Each row is a point. The last column is the point's height on a tilted bowl or saddle (a function of degree 2), plus a little noise. Count its main directions that bend up, bend down and stay straight.

Points:
[[-17   3 -36  25]
 [  6 -18 -40   9]
 [-37 -64 -64  39]
 [ 24 -11 -12   7]
 [  7  -3  22  24]
 [ -2  -8  -9  13]
 [ -4   6  13  21]
 [ -9 -40  -5  22]
 [-34  -5 -29  33]
 [ 26 -66   5  21]
 [ -1  20  27  27]
 [ 25   9   9  18]
 [ 21  47  20  34]
 [-20 -10   3  26]
 [ 23  -1  58  51]
 [ -5  -7 -14  14]]
Directions: 2 up, 0 down, 1 straight

Points, 18 rows:
[[-11 -14  31   2]
 [ 31  13  -1 -14]
 [-39  17   0 -20]
 [ 19  29  33   0]
 [-12  35  35 -30]
 [ -5   3   7   3]
 [  3   7 -20   7]
 [-30  47   7 -62]
 [ 49 -31 -29 -49]
 [  0   3  33   7]
 [  9  -1  23  11]
 [ 19 -41  -5 -14]
 [-43   1 -43  51]
 [ 31  54  47 -17]
 [  2  42   3 -34]
 [  6 -11 -20  12]
 [ 18 -34   6  -6]
 [ 31  12 -46 -14]]
Directions: 1 up, 2 down, 0 straight

Points:
[[-12 -31  42   2  -5]
 [  4  13 -44  38  27]
 [-19 -49  -9  36  30]
 [-44  16  11 -14  45]
 [-16  19  19  30  37]
 [ -2  14 -44   2   1]
 [ 69  17 -46  33  39]
 [ 19  32   6  18  25]
 [ 42  36   0  -4  24]
 [-23  10   3  11  21]
 [  6 -56  -8   4  -1]
 [ -2 -24 -15   4  -4]
 [-11  -3 -17 -12   0]
 [-25 -12  42 -15  14]
 [ 52  12  12   8  17]
 [ -3 -36 -39  44  39]
 [ 29 -14  29  49  27]
 [ 48  22  -7 -37  18]
 [-45  -1  31  38  58]
 [-10 -20 -30  44  35]
 [ -4   0   3   3   1]
 [  8 -15 -20 -25  -8]
 [ -2  11  31  30  27]
 [ 20  -6 -29  -4  -9]]
Directions: 3 up, 0 down, 1 straight

Points, 26 rows:
[[ 35  29  -7   8 -20]
 [ 21  33 -50  33 -22]
 [ 30  11  10   6  -5]
 [  7 -20  -4  17   6]
 [-16  14   5 -22 -23]
 [  2  39  -8  15 -23]
 [ 25  35   6  22 -20]
 [-11   3   3 -17 -12]
 [-16  29  29 -12 -29]
 [-29  45  25 -46 -79]
 [ 18 -38  -5 -19   1]
 [ -3 -18 -30 -21 -20]
 [ 11 -29  23  10  16]
 [ 37 -15   1  44  -5]
 [-51   0 -18  22 -40]
 [-22   2   9   8  -8]
 [ 31 -32   5  43  -1]
 [-47 -17  43   4 -20]
 [ 25  30 -12  25 -16]
 [  2  12  20  -1  -4]
 [-13   7  28 -63 -42]
 [  0   8  -3 -36 -24]
 [ 12 -20 -31  15  -7]
 [ 12 -51   3  19   5]
 [ 38 -48  82  12  25]
 [ 13  58  23   3 -48]]
Directions: 0 up, 3 down, 1 straight

Points, 39 rows:
[[-14   0  -1   5  15  -4  12]
 [-43 -27  49   4  38 -48   6]
 [ -3  -6 -35 -49   0  12 -15]
 [ 21 -27   0  -8  30  26 -33]
 [  8   3  26  16  12 -13   1]
 [ 39  31 -41   9  16  -8 -22]
 [ 25  34  47  35 -31 -31 -33]
 [ -6 -30  32   0 -34  22  29]
 [ 20 -20 -14 -16 -20   9  -9]
 [-52 -37  21  17  -6  45   8]
 [-32  27 -30  -8  12 -28  13]
 [ -7  -3  12   1   9   2  12]
 [ 18 -53 -44  -6  40  -6 -53]
 [ -4  18   6  61  43 -78 -78]
 [-21  24  32 -23 -36 -33  -8]
 [ 29  -6  -2  33 -15 -10 -21]
 [ 52  11  10 -63  15  -5  13]
 [-27  -6  25  15   1   6  17]
 [ -2  -4  -3  -7  -1  27   4]
 [ -5 -50 -13  31 -10   1   1]
 [ -6 -22 -17 -11   3  64 -49]
 [ 14  65   3  -7   7  -3  30]
 [-33  17  15 -14 -23   1  14]
 [-47  35  -3  40  -6  14 -17]
 [ 12  21  14 -49 -36 -21  14]
 [  0 -40  12 -51 -18   1 -30]
 [  6  18  -9   9  40   8  -7]
 [ -4  -9 -11  -1   5  19   1]
 [-39  -1  27 -11 -34   6  16]
 [  6 -55 -39 -42  28 -35 -30]
 [-30  -9   4  33 -57 -13  15]
 [ 43  16  10  25  31 -24 -40]
 [ 24 -48 -19   6 -20  -6 -34]
 [ 32 -35   8  -1  13  11 -27]
 [ 41  -4  -5 -33 -34 -52 -47]
 [ -3 -23  51  -2  -6  -5  11]
 [ -3  38  -6 -16  23  -3  24]
 [-49  15  -1  53 -29   9   0]
 [  3 -26 -16   5  28 -18  -2]]
Directions: 2 up, 4 down, 0 straight

Points:
[[-17   4 -10   9 -13 -45  34]
 [  1   3 -42   4   7  11  15]
 [-24  29 -33 -38  47 -25  19]
 [ 30  12 -34  44 -25  -5  41]
 [ -8  27  34 -34   5  28  -3]
 [ 24 -16  44  -6 -37  53  41]
 [-33  -1   3  -6  -7  40  12]
 [-40  53 -28 -29 -13 -26  41]
 [ 24 -66   0 -12 -19  24  13]
 [ 20  18 -12 -20 -11  29   7]
 [  9  20  -4 -28 -20  21   8]
 [ 19 -42  41 -50  13 -26  28]
 [-15  18  -8 -11 -10  26   8]
 [  8   7 -20  -6   7  -4   7]
 [ 22 -35  -6 -51  33  50   6]
 [-21  29 -10 -12  12 -59  37]
 [ 17 -43   2  12 -10 -57  38]
 [ 36 -20  19  14  67 -13  28]
 [-17 -14  25  35 -23 -20  29]
 [-39  12   2   0  23  20   0]
 [-12   7  -3 -25   4 -11   5]
 [ 27  -7 -15   8  19 -44  27]
 [ 19  14 -25  73 -30   4  49]
 [ 16   2  35   7   4  17   9]
 [ 60   6  10  22  -8 -24  39]
 [-23  15 -24  -2  -3 -41  32]
 [-43  47  14  30 -34 -30  54]
 [  1  40 -22  23  -5  15  23]
 [ -4  29   4  40   6  -3  13]
 [-33  14 -10  18  -6  -4  16]
 [ 23  -1  12  22   0  -9  14]
 [ -2 -28   2   4 -47  29  28]
 [-11  12  68   5  28  81  36]
 [ -9 -15 -17  22 -58  22  42]
 [-37  -7  -2   0  36 -37  19]
 [ 11  20  51  -5  40   6   4]
 [-10   6 -19  20   4 -22  17]
 [ 31  -1 -21 -40  -5  14   1]
 [-11   2 -14 -21  39 -31  14]]
Directions: 4 up, 0 down, 2 straight
